Every row gives one point. The points of each table are mixes of a few directions, plus a little noise. How many directions does each table use, and how many do they share? Where both have some left over, give the other angles between the two spaces (their principal angles), to ten degrees, smallest first.

First (4 x 2)
.22,-.41
-.31,.57
-.05,.10
.14,-.26
Second (5 x 2)
.32,-.61
-.02,.04
-.27,.51
.07,-.14
-.11,.21
Directions: first 1, second 1, shared 1

First (6 x 6)
-.10,-.08,.30,.10,.03,-.14
.23,-.32,-.71,-.19,-.07,.61
-.14,-.64,.38,.16,.04,.13
.09,.70,-.25,-.13,-.03,-.25
-.01,-.26,.03,.03,.00,.13
-.07,.61,.24,.02,.02,-.49
Second (9 x 6)
.00,.01,.20,-.28,.30,-.01
-.06,-.04,.30,.01,.48,-.34
-.41,-.20,.14,-.36,.52,-.35
-.25,-.10,.18,-.13,.41,-.23
.36,.16,-.15,.43,-.48,.20
.10,.15,.08,.10,-.07,.38
-.69,-.34,-.54,.12,-.29,-.27
.50,.11,-.18,-.05,-.45,.09
.44,.26,-.03,.15,-.42,.52
Directions: first 2, second 4, shared 0; angles 40, 70

First (10 x 9)
-.94,-.72,-.07,-.17,-.10,.01,.20,-.28,-.21
.00,.38,-.02,-.23,.29,.04,-.20,.23,.11
.05,-.12,-.18,-.21,-.24,.00,-.31,-.07,-.16
.03,-.34,-.29,.20,-.51,-.24,-.19,-.08,-.17
.52,.06,.10,.01,-.22,.10,.19,-.09,-.01
-.01,.08,.28,.16,.43,.21,-.17,-.17,.05
.33,.39,.02,.07,.11,-.05,.01,.23,.15
-.19,.08,-.11,-.12,.05,-.08,-.02,.16,.04
.29,.11,.45,.47,.26,.12,.62,-.10,.21
-.07,.09,-.18,-.19,-.07,-.10,-.13,.17,-.01
Second (7 x 9)
.38,.07,.14,.02,-.25,.01,.79,.07,.11
-.16,.10,.03,-.36,.33,.24,-.54,-.10,-.09
.05,-.06,-.11,.21,-.20,-.19,.08,.07,.02
.02,-.08,-.39,.24,-.34,-.36,-.47,.14,-.08
-.24,.09,.05,-.40,.43,.29,-.64,-.14,-.10
-.06,-.09,.11,.22,.00,-.05,.37,-.02,.07
.01,-.02,.15,.08,.03,.05,.40,-.03,.07
Directions: first 5, second 3, shared 3

First (9 x 14)
-.17,.48,.18,-.70,-.04,.40,.34,.10,-.94,-.07,.15,-.12,.25,.24
.19,.02,-.28,.29,-.29,-.34,-.03,.23,.07,.15,-.22,-.18,-.33,.06
.03,-.16,.36,-.35,-.07,-.14,-.02,.22,-.26,.03,.25,.04,-.04,.19
-.24,-.09,.00,-.48,-.52,-.35,.21,.19,.11,.21,-.21,.27,-.31,-.30
.37,.29,.05,.66,-.08,-.32,.46,.23,-.12,.11,.12,-.02,-.35,.30
.11,-.18,.35,.07,.21,-.05,-.04,.03,.00,-.05,.32,.07,.05,.17
.13,-.02,-.14,.69,.40,.16,-.12,-.32,.45,-.12,-.01,-.01,.14,-.06
-.33,.40,-.84,.03,.01,.55,-.10,-.48,.19,-.10,-.67,-.18,.28,-.48
-.09,-.73,.34,-.20,.39,.09,-.68,-.21,.49,-.15,.25,.12,.31,-.12
Second (11 x 14)
.36,-.31,-.09,.57,-.15,-.49,-.22,.17,.56,.10,-.04,-.03,-.43,.04
.53,-.14,-.01,.09,-.47,-.41,-.19,.24,.52,-.04,.05,-.02,-.68,.07
-.36,.25,.07,-.44,.20,.43,.20,-.17,-.51,-.06,.02,.03,.44,-.04
-.63,.34,.08,-.53,.42,.66,.30,-.29,-.79,-.06,.00,.04,.77,-.07
.12,.01,.02,-.08,-.15,-.05,-.03,.06,.08,-.03,.03,.00,-.16,.02
.20,.17,.09,-.50,-.36,.06,.02,.09,-.01,-.14,.09,.02,-.30,.03
-.26,-.09,-.06,.35,.37,.04,.03,-.12,-.10,.11,-.08,-.01,.37,-.04
.05,-.36,-.14,.85,.24,-.39,-.16,.03,.39,.20,-.11,-.04,-.01,.00
.52,-.32,-.08,.54,-.31,-.59,-.27,.24,.69,.07,-.01,-.04,-.63,.06
-.43,.11,.00,-.05,.40,.33,.15,-.20,-.42,.04,-.05,.01,.56,-.05
-.11,.35,.13,-.80,-.17,.41,.17,-.05,-.42,-.18,.10,.04,.08,-.01
Directions: first 5, second 2, shared 1; angles 50

First (9 x 24)
.05,.08,-.15,-.02,-.02,-.01,.16,-.03,-.03,.01,-.04,-.01,-.14,.02,.02,-.14,-.03,.05,.05,.04,-.05,-.22,.00,-.11
.02,.20,-.22,-.05,-.09,-.01,.26,-.01,.01,.06,.03,.00,-.25,.06,-.05,-.20,.01,.09,.05,.10,-.19,-.36,.05,-.24
-.13,-.12,.35,.03,.00,.02,-.34,.07,.11,-.01,.16,.02,.33,-.02,-.11,.32,.09,-.09,-.15,-.06,.03,.49,.02,.22
.10,.20,-.39,-.05,-.04,-.03,.41,-.06,-.08,.05,-.10,-.02,-.38,.05,.05,-.36,-.06,.12,.14,.09,-.13,-.58,.01,-.31
-.03,-.23,.28,.05,.10,.02,-.32,.02,.00,-.07,.00,.00,.31,-.07,.04,.26,.01,-.11,-.07,-.11,.20,.45,-.04,.28
.23,.25,-.66,-.06,-.01,-.04,.67,-.13,-.20,.03,-.28,-.03,-.62,.04,.20,-.61,-.17,.17,.28,.11,-.08,-.94,-.04,-.43
-.22,.09,.33,-.02,-.15,.02,-.26,.11,.23,.07,.35,.03,.24,.06,-.30,.30,.19,-.01,-.21,.05,-.25,.38,.13,.04
.11,-.11,-.07,.03,.10,-.01,.04,-.05,-.11,-.05,-.18,-.02,-.03,-.05,.16,-.07,-.09,-.03,.09,-.05,.18,-.06,-.08,.06
-.11,-.36,.55,.08,.12,.04,-.60,.06,.06,-.09,.07,.01,.57,-.09,-.02,.50,.06,-.19,-.16,-.16,.29,.84,-.05,.49
Second (11 x 24)
-.12,.02,-.19,-.02,-.13,.22,.20,-.21,.17,-.22,.23,-.02,.00,.07,-.13,.21,-.22,.07,-.02,-.08,-.08,-.05,-.12,-.12
-.20,.07,-.15,.08,.25,.06,-.03,-.01,.27,.02,.26,-.05,-.02,.11,-.27,-.03,-.09,.20,-.02,.00,-.07,-.09,-.09,-.11
.15,-.05,.00,.00,.04,.01,.05,.03,.10,.13,.04,-.24,.16,-.24,-.05,-.02,-.07,-.26,.04,-.15,-.07,.07,.22,.10
.00,-.11,.20,-.20,-.56,.01,-.07,-.12,-.35,-.35,-.43,.32,-.15,.33,.37,.23,.36,.06,.01,.22,.23,.09,-.25,.04
-.31,-.01,-.19,-.10,-.37,.20,.30,-.18,.27,-.18,.31,-.05,-.14,.16,-.17,.14,-.16,.00,-.09,.00,-.29,-.16,-.04,-.31
.16,.25,.06,.34,.66,-.31,-.11,.26,-.52,.34,-.07,.41,-.09,-.26,.18,-.41,-.28,.34,-.08,.05,.13,-.10,-.01,.05
.56,-.18,.30,-.10,-.09,-.11,-.22,.07,-.31,.06,-.54,-.17,.32,-.28,.34,.09,.32,-.44,.17,-.12,.33,.35,.20,.49
-.12,.13,-.10,.08,-.09,-.01,.32,-.04,-.20,.03,.18,.24,-.20,-.11,.07,-.12,-.37,.11,-.14,.02,-.23,-.21,.02,-.26
-.35,.14,-.35,.10,.19,.25,.16,-.19,.38,-.20,.52,.03,-.08,.20,-.39,.15,-.36,.37,-.06,-.05,-.14,-.19,-.26,-.26
.06,.03,.15,.06,.20,-.21,-.18,.18,-.18,.19,-.17,.11,-.04,-.04,.10,-.22,.14,.05,.00,.09,.08,.01,.05,.06
.14,-.29,.28,-.23,-.11,-.11,-.43,.20,.37,.17,-.34,-.55,.25,.06,-.08,.00,.72,-.48,.18,.02,.13,.29,.28,.32
Directions: first 2, second 5, shared 0; angles 30, 60

First (11 x 32)
.40,.22,-.50,.09,-.46,.00,-.09,.24,-.03,-.07,-.20,-.01,-.37,-.11,.67,.13,.09,-.16,-.19,.23,-.26,-.07,.50,.24,.78,-.49,.02,.04,-.09,.60,-.06,-.02
.27,.14,-.34,.05,-.29,-.02,-.06,.15,-.02,-.04,-.13,.01,-.23,-.06,.41,.06,.03,-.13,-.14,.13,-.16,-.07,.32,.13,.49,-.29,.04,.03,-.04,.36,-.06,-.03
.13,.03,.02,.08,-.13,.01,-.04,.05,.03,-.06,-.06,.02,-.04,-.12,.08,.16,.19,-.02,.17,.13,-.13,.09,.23,.14,.34,-.11,-.17,-.01,-.04,.10,.12,-.01
-.16,-.12,.05,-.07,.24,-.07,.02,-.10,.00,.09,.11,.01,.16,.16,-.29,-.22,-.26,-.05,-.18,-.24,.17,-.15,-.33,-.25,-.50,.32,.21,.01,.09,-.30,-.10,-.04
-.41,-.23,.36,-.13,.49,-.04,.10,-.24,.01,.12,.22,.00,.35,.22,-.64,-.27,-.28,.09,-.04,-.35,.33,-.09,-.61,-.36,-.94,.55,.17,-.02,.12,-.60,-.07,-.01
.28,.19,-.09,.13,-.42,.11,-.04,.19,.00,-.14,-.20,-.02,-.27,-.27,.51,.37,.46,.08,.31,.42,-.30,.26,.56,.42,.86,-.55,-.36,-.02,-.14,.51,.18,.07
-.53,-.13,.83,-.07,.36,.20,.18,-.21,.03,-.04,.14,-.06,.28,-.11,-.52,.20,.40,.53,.70,.11,.15,.50,-.34,.12,-.51,.10,-.48,-.12,-.05,-.38,.29,.20
.02,.01,.01,.01,-.02,-.01,.00,.01,.00,-.01,-.01,.00,.00,-.02,.01,.02,.03,.01,.02,.02,-.01,.01,.03,.02,.04,-.02,-.02,.00,.00,.02,.02,.00
-.07,-.22,.11,-.01,.32,-.16,-.06,-.16,.05,.09,.14,.07,.32,.17,-.55,-.23,-.31,-.22,-.16,-.34,.15,-.25,-.30,-.36,-.51,.59,.23,.03,.14,-.56,-.03,-.14
.11,-.03,.16,.10,-.05,.00,-.05,.00,.05,-.07,-.03,.03,.07,-.15,-.10,.20,.25,-.01,.30,.12,-.13,.14,.21,.11,.28,.01,-.25,-.03,-.02,-.06,.21,-.02
-.03,.13,-.60,-.18,-.05,-.04,.06,.09,-.12,.14,.01,-.05,-.28,.30,.45,-.43,-.58,-.12,-.78,-.22,.18,-.39,-.28,-.21,-.33,-.13,.60,.09,.04,.31,-.49,-.01
Second (10 x 32)
.26,.01,-.74,-.51,.23,.34,.32,.26,-.03,-.31,.23,.03,-.20,.40,.00,-.44,-.27,-.47,-.66,-.50,.59,.05,-.37,-.09,-.40,.04,.71,-.47,.21,-.07,-.14,.12
.25,.23,-.32,-.15,.11,-.03,.32,-.17,-.05,.07,-.11,.31,-.25,.14,-.20,-.37,-.33,-.31,-.11,-.13,.45,-.16,.16,.15,.23,-.31,.05,-.07,-.11,.03,.09,-.02
.03,.24,-.46,-.12,-.02,-.05,.08,.05,-.06,-.19,-.13,.07,-.27,.07,.20,-.27,-.11,-.32,-.36,-.11,.13,-.17,-.03,.05,.13,-.30,.17,-.03,-.02,.35,-.21,.09
.12,.05,.02,.03,-.35,.16,-.06,.03,-.04,.04,.02,-.06,.05,-.08,-.06,.12,-.04,-.02,.06,.00,-.09,.17,.17,-.01,.17,.06,.35,-.06,.03,.03,.19,-.09
-.31,.11,.73,.38,-.20,-.05,-.02,-.07,.01,.11,-.08,-.11,.25,-.37,-.07,.46,.21,.57,.62,.32,-.34,.31,.28,-.01,.34,-.20,-.08,.14,-.22,.19,.14,-.11
.20,.17,-.60,-.42,-.28,.27,.00,-.13,-.13,-.14,-.05,.12,-.30,.19,-.21,-.42,-.13,-.66,-.35,-.28,.32,-.04,-.12,.22,-.12,.08,.27,-.19,.15,-.03,.22,.16
-.29,-.22,.56,.10,.35,-.09,.00,-.11,.08,.09,.08,-.04,.23,-.07,-.18,.19,.23,.42,.40,.16,-.06,.10,-.17,.00,-.30,.14,-.55,.09,-.04,-.29,.03,.05
.10,-.42,.65,.54,.18,-.36,-.21,.12,.19,.41,.11,-.11,.41,-.17,.21,.55,.04,.65,.38,.35,-.52,-.12,.31,-.27,.19,.27,-.42,.33,-.09,-.27,-.08,-.35
-.16,.17,-.31,-.15,.07,.04,.08,.10,-.05,-.28,-.06,-.03,-.18,.07,.18,-.19,.04,-.18,-.29,-.13,.12,-.02,-.22,.01,-.09,-.23,.18,-.11,.03,.30,-.24,.17
-.20,-.35,.48,.29,-.07,-.23,-.51,-.07,.08,.19,-.01,-.17,.25,-.18,.12,.38,.35,.31,.31,.32,-.60,-.12,-.01,-.03,-.15,.44,-.69,.36,.06,-.23,.01,-.03
Directions: first 3, second 6, shared 1; angles 40, 40

First (10 x 32)
-.27,-.30,.31,.01,-.22,-.05,-.08,-.27,.02,-.23,-.39,-.13,.07,.04,.34,.29,.09,-.42,-.12,-.33,.17,.37,-.36,.11,-.15,-.06,.48,-.72,-.26,.21,.19,.01
.12,-.15,-.01,.04,.05,.01,-.11,-.22,.50,-.14,-.18,-.04,.11,-.10,-.03,-.12,-.04,-.20,-.03,.06,-.17,.15,-.16,-.02,.15,.09,.25,-.24,-.20,-.11,.12,-.16
-.33,.10,.11,.07,-.28,.04,.33,.37,-.94,.09,.23,-.06,-.10,.25,.18,.36,.11,.14,-.04,-.21,.22,-.20,.16,-.09,-.24,-.23,-.14,.25,.24,.25,-.21,.32
.11,-.03,-.12,-.03,.08,.07,-.02,-.06,.21,.03,.01,.05,.05,-.02,-.07,-.21,.04,-.03,.04,.13,-.11,-.02,.11,.02,.22,.07,-.09,.03,-.12,-.10,.07,-.01
-.09,-.32,-.07,.11,-.20,.28,.27,-.07,.01,-.10,-.06,-.08,.21,.18,.16,-.15,.25,-.39,-.03,.06,-.22,.04,.13,-.08,.50,-.05,.18,-.23,-.42,-.02,.15,.19
.32,.18,-.12,.22,.12,-.10,.00,.13,.45,-.13,.14,-.09,.03,-.23,-.36,.00,-.39,.25,-.04,.22,-.37,-.16,-.22,-.36,-.10,.05,.25,.45,.32,-.27,-.28,-.37
.29,.21,-.33,.06,.17,.10,.14,.24,.10,.15,.35,.08,.00,-.05,-.34,-.31,-.10,.31,.09,.36,-.29,-.35,.30,-.19,.26,.06,-.32,.67,.18,-.26,-.18,-.04
-.11,-.20,.11,.17,-.21,.06,.15,-.04,.03,-.21,-.13,-.16,.13,.05,.13,.16,.01,-.26,-.11,-.10,-.13,.11,-.21,-.16,.04,-.08,.42,-.23,-.13,.04,-.01,-.01
.05,.26,.02,-.34,.30,-.20,-.40,-.09,-.03,.27,.00,.23,-.24,-.11,-.06,-.09,-.01,.30,.13,-.05,.40,.04,.13,.39,-.29,.12,-.53,.01,.16,.07,.11,-.02
-.10,.25,.09,-.31,.18,-.20,-.29,.01,-.35,.27,.03,.19,-.26,-.02,.04,.07,.04,.30,.10,-.16,.50,.01,.13,.37,-.39,.03,-.51,.01,.22,.19,.05,.09
Second (11 x 32)
.19,-.09,-.07,.09,.07,.02,-.05,-.14,.51,-.12,-.09,-.05,.12,-.13,-.13,-.14,-.11,-.10,-.02,.13,-.26,.07,-.14,-.12,.17,.08,.25,-.06,-.11,-.18,.03,-.20
-.45,.07,.28,-.39,-.06,-.13,-.20,-.07,-.82,.26,-.12,.16,-.26,.19,.41,.26,.32,.04,.06,-.44,.79,.18,.16,.56,-.42,-.09,-.48,-.43,-.01,.46,.22,.37
-.36,-.07,.09,-.09,-.23,.12,.21,.13,-.77,.13,.05,.03,-.06,.29,.31,.14,.32,-.09,.01,-.21,.30,-.02,.25,.17,-.01,-.15,-.24,-.11,-.10,.28,.06,.42
.29,-.03,-.29,.26,.01,.20,.27,.15,.36,-.09,.21,-.08,.18,-.03,-.28,-.28,-.11,.01,.00,.37,-.55,-.25,.11,-.38,.45,.03,.13,.46,-.03,-.32,-.16,-.11
-.10,-.11,.13,.07,-.12,-.04,.00,-.07,.01,-.14,-.14,-.09,.04,.00,.11,.17,-.02,-.15,-.07,-.14,.02,.13,-.20,-.02,-.10,-.05,.28,-.25,-.05,.08,.02,-.04
.13,-.03,-.04,.04,.06,-.01,-.05,-.08,.33,-.08,-.04,-.02,.06,-.09,-.09,-.09,-.10,-.05,-.01,.09,-.15,.04,-.10,-.07,.08,.06,.15,-.03,-.04,-.12,.01,-.15
.18,.02,-.16,.03,.11,.07,.01,.00,.25,.03,.08,.03,.05,-.05,-.16,-.22,-.04,.04,.04,.20,-.19,-.09,.10,-.06,.21,.07,-.07,.19,-.03,-.16,-.01,-.07
-.32,.26,.11,-.42,.07,-.11,-.17,.13,-.92,.44,.14,.26,-.33,.19,.23,.12,.27,.31,.14,-.26,.73,-.05,.42,.51,-.37,-.07,-.82,.04,.19,.36,.09,.40
.22,.02,-.05,.20,.04,-.07,.01,.03,.44,-.18,.01,-.11,.07,-.17,-.22,.02,-.28,.05,-.06,.14,-.33,-.04,-.25,-.29,-.03,.04,.35,.19,.14,-.20,-.17,-.29
.06,-.12,.03,-.03,.05,-.01,-.14,-.22,.37,-.09,-.19,.01,.06,-.06,.02,-.08,.02,-.18,-.01,.01,-.05,.17,-.11,.07,.11,.08,.15,-.30,-.19,-.03,.16,-.09
.16,.09,-.03,.23,-.01,-.06,.10,.15,.22,-.15,.10,-.12,.05,-.13,-.21,.10,-.29,.13,-.07,.12,-.30,-.13,-.22,-.35,-.09,-.02,.31,.32,.25,-.15,-.25,-.25
Directions: first 4, second 4, shared 4

First (10 x 32)
-.02,.01,-.23,-.04,-.14,-.08,.21,.13,-.05,-.21,-.02,-.07,.27,.14,.05,.03,-.16,-.12,-.03,-.02,.21,.07,-.23,-.09,.05,-.23,-.07,.04,.34,-.04,.25,-.04
.03,-.02,.32,.14,.14,.19,-.24,-.12,.08,.14,.04,.05,-.33,-.18,-.08,-.07,.15,.11,.01,-.04,-.25,-.02,.21,.11,-.10,.20,.05,-.08,-.31,.08,-.31,-.03
.10,-.08,.92,.44,.36,.56,-.66,-.33,.22,.34,.11,.13,-.92,-.50,-.23,-.20,.41,.28,.01,-.15,-.71,-.02,.56,.29,-.29,.53,.14,-.24,-.82,.24,-.86,-.11
-.02,.04,-.21,-.24,.02,-.25,.07,-.02,-.07,.18,-.04,.04,.14,.09,.07,.08,.03,.04,.06,.16,.11,-.14,.05,-.02,.13,.07,.03,.11,-.07,-.10,.14,.15
-.02,-.01,-.16,.03,-.15,.00,.17,.13,-.02,-.26,-.01,-.08,.21,.11,.02,.01,-.17,-.13,-.05,-.08,.16,.11,-.24,-.08,.00,-.25,-.07,.00,.34,.00,.19,-.08
-.07,.06,-.69,-.33,-.27,-.42,.50,.25,-.16,-.25,-.09,-.10,.69,.38,.17,.15,-.31,-.21,-.01,.11,.53,.02,-.42,-.22,.22,-.40,-.10,.18,.62,-.18,.64,.08
-.02,.06,-.19,-.35,.12,-.36,.00,-.11,-.08,.40,-.05,.11,.06,.06,.08,.11,.14,.13,.11,.27,.05,-.26,.22,.02,.17,.25,.09,.15,-.31,-.14,.07,.27
.00,-.07,.04,.42,-.29,.39,.19,.27,.06,-.72,.05,-.20,.17,.05,-.06,-.11,-.34,-.28,-.18,-.38,.12,.41,-.50,-.11,-.18,-.54,-.18,-.17,.71,.15,.14,-.39
.01,-.02,.08,.09,-.01,.10,-.03,.01,.03,-.06,.02,-.01,-.05,-.04,-.03,-.03,-.01,-.01,-.02,-.06,-.04,.05,-.02,.01,-.05,-.02,-.01,-.04,.02,.04,-.05,-.06
.01,.03,.12,-.16,.22,-.13,-.21,-.20,.00,.46,-.01,.13,-.24,-.11,.00,.03,.25,.20,.10,.19,-.18,-.23,.37,.11,.06,.38,.12,.06,-.52,-.05,-.21,.20
Second (11 x 32)
.00,-.08,.04,.44,-.31,.41,.21,.28,.06,-.77,.05,-.21,.18,.06,-.06,-.12,-.36,-.30,-.18,-.40,.14,.43,-.53,-.11,-.19,-.58,-.19,-.18,.75,.16,.15,-.41
.00,.07,-.03,-.39,.27,-.38,-.19,-.25,-.05,.69,-.04,.19,-.16,-.06,.06,.10,.32,.26,.17,.36,-.12,-.39,.48,.11,.18,.51,.17,.16,-.67,-.14,-.14,.36
.00,-.09,.04,.54,-.38,.51,.25,.34,.08,-.94,.06,-.26,.22,.07,-.08,-.14,-.45,-.37,-.23,-.51,.16,.53,-.66,-.14,-.24,-.71,-.23,-.21,.93,.20,.18,-.49
.00,.04,-.01,-.22,.15,-.21,-.11,-.15,-.03,.39,-.03,.11,-.10,-.02,.04,.06,.19,.15,.10,.20,-.07,-.22,.27,.06,.10,.29,.10,.09,-.39,-.08,-.07,.21
.01,-.08,.04,.45,-.32,.43,.21,.29,.06,-.78,.05,-.22,.19,.06,-.07,-.11,-.36,-.30,-.19,-.41,.14,.44,-.55,-.12,-.20,-.59,-.20,-.18,.78,.17,.16,-.42
.00,.04,-.01,-.17,.12,-.17,-.09,-.11,-.02,.31,-.02,.08,-.07,-.03,.03,.05,.15,.13,.08,.17,-.05,-.17,.22,.05,.08,.23,.08,.07,-.31,-.07,-.07,.16
.00,.03,-.01,-.19,.13,-.17,-.09,-.12,-.02,.32,-.02,.09,-.07,-.02,.03,.05,.14,.13,.08,.17,-.05,-.17,.22,.05,.08,.24,.08,.07,-.31,-.07,-.06,.17
.00,-.01,.00,.09,-.06,.09,.04,.06,.01,-.16,.01,-.05,.04,.01,-.01,-.03,-.08,-.07,-.04,-.09,.03,.09,-.12,-.02,-.04,-.12,-.04,-.04,.16,.03,.03,-.09
.00,.07,-.03,-.40,.28,-.37,-.18,-.26,-.06,.69,-.05,.20,-.17,-.05,.06,.10,.32,.27,.17,.36,-.12,-.39,.48,.11,.17,.52,.17,.16,-.68,-.14,-.14,.36
.00,.00,.00,-.01,.01,.00,-.01,.00,.00,.02,-.01,.00,.00,-.01,.00,.01,.01,.01,.01,.01,-.01,-.01,.02,.01,.00,.01,.01,.00,-.02,.00,-.01,.01
.00,.03,-.01,-.14,.10,-.13,-.06,-.08,-.02,.23,-.02,.07,-.06,-.01,.01,.05,.11,.09,.06,.12,-.04,-.14,.17,.04,.06,.18,.06,.05,-.24,-.05,-.05,.13
Directions: first 2, second 1, shared 1
